Each point is reached from the start by the listed moves, each made once or not at all, plus a little noise. Say if it took an odd or an even number of moves. Then give how often each move was made.
In the rows, zero is written as 128.

Moves:
(1): [194 130 124 137 128]
(2): [124 204  93 124 117]
Start: [154 103  96 148 141]
Points:
[156 103  95 147 140] -> even (0, 0)
[224 104  91 158 142] -> odd (1, 0)
[150 181  64 142 129] -> odd (0, 1)

Moves:
(1): [162 129 114 137 151 116 114 131 134 142 116 126]
(2): [124 198 139 136 134 129 124 135 119 144 140 124]
(3): [148 120 167 137 121 138 118 125 120 138 124 116]
(4): [135 132 123 168 138 121 134  99 125 108 140 139]
(5): [114 120 138 119 165 133 121 132 135 128 128 125]
(6): [140 129 118 127 129 164 128 135 127 132 141 135]
(7): [142 122 134 112 122 135 188 114 137 127 114 132]
(8): [120 133 134 146 127 123 146 174 145 114 123 130]
(9): [127 123 140 118 132 127 118 116 170 130 143 133]
(10): [119 114 125 141 119 119 140 117 125 190 144 139]
(11): [145 129 138 124 137 112 143 123 126 113 170 108]
Start: [126 143 161 113 137 105 144 149 126 135 131 125]
Points:
[197 181 222 122 157  85 191 112 161 224 186 106] -> odd (1, 1, 1, 0, 0, 0, 1, 0, 1, 1, 1)
[142 130 163 145 154  77 150 174 186 200 145 140] -> even (1, 0, 0, 0, 0, 0, 0, 1, 1, 1, 0)
[111 189 198 158 178  95 217 140 183 180 168 152] -> odd (0, 1, 0, 1, 1, 0, 1, 1, 1, 1, 0)
[140 129 181 125 130  81 249 166 147 168 172 122] -> even (0, 0, 0, 0, 0, 0, 1, 1, 0, 1, 1)
[173 205 161 145 209 136 183 125 133 148 144 139] -> even (1, 1, 0, 1, 1, 1, 1, 0, 0, 0, 0)
[172 215 167 125 175  79 139 153 122 151 173  99] -> odd (1, 1, 0, 0, 0, 0, 0, 0, 0, 0, 1)
[149 191 181 145 185 121 225 108 122 181 212 133] -> odd (0, 1, 0, 1, 1, 1, 1, 0, 0, 1, 1)
